Rows are points. Two turns around zero, p and q, are shown by what they do to some points. Where does a point land after both, in the order given? Backwards means that the second turn is done in reverse. Each puzzle has new turns, and all numbers are rounded.
(in the rows, 128 means zero)

Turn p:
[ 88  78 133] -> [ 68 145 113]
[137 140  67] -> [162 180 137]
[182 135 166] -> [160  79  97]
[121 113 127] -> [115 134 121]
[112 175 148] -> [135 100 173]
Turn q:
[103 151  93] -> [ 92 135  95]
[175 179 116] -> [147  77  83]
[ 94 101 156] -> [134 172 155]
[140  82 147] -> [139 127 178]
Where do these land?
q, then p backwards: [167 112 139] -> [136 166 147]
q, then p: [ 85 152 122] -> [145 151 168]
q, then p: [ 31 122 137] -> [158 116 220]
p, then q: [176 117 118] -> [108  82 124]
q, then p: [160 140 147] -> [141 130  91]
q, then p: [148 124 105] -> [101 136 115]

Turn p:
[119 128 147 116 165 121] -> [162 129 132 134 132 156]
[161 147 130 158 138  95] -> [138 103  91 155 103 119]
[104 112  68  88  85 156] -> [ 98 167 139  78 172  87]
[134 115 149 126 122 101] -> [123 127 123 162 138 138]
[161 144 159 130 121 139] -> [135 109 152 155 105 112]
[161 108 145 165 143 129] -> [121  75 124 142 118 140]
[128 142 137 130 164 125] -> [161 121 123 127 116 145]
[ 58 127  89 111  85 158] -> [ 85 193 141  72 140 125]
Turn q:
[124 110 171 106  88  97] -> [157 103 161  95 166 118]
[140 225 104 160 143 110] -> [126 172  66 148 118  54]
[127 113 145 131 127 160] -> [139 139 130 128 134 164]
[115  97 106 109  95 146] -> [145 115 159 113  93 149]
[119 110 114 156 150 147] -> [100 151 134 144 117 151]
[122 119 123  69 143 128] -> [125  77 109 106 116 143]
[116 122 155 160 142 100] -> [101 147 142 125 167 117]
[161 128 107 133 137 136] -> [130 122 121 166 115 128]
Where do these land?
q, then p backwards: [142 102 107 106 108 150] -> [136 140 163 145 156 141]
q, then p: [105 103 123 150 132  93] -> [136 157 139 146 123 167]
p, then q: [113 129 124 166 166 130] -> [154 114 137 133  92 157]
q, then p: [158 142 158 115  66 142] -> [155  72 129 161 130  93]
q, then p backwards: [148 148 143 148 159  92] -> [149 104 109 112  93  99]
p, then q: [120 137 145  65 137 183] -> [155 108  93 131 200 128]
q, then p: [109 135  96 145 128 105] -> [115 165 116 150 123 136]
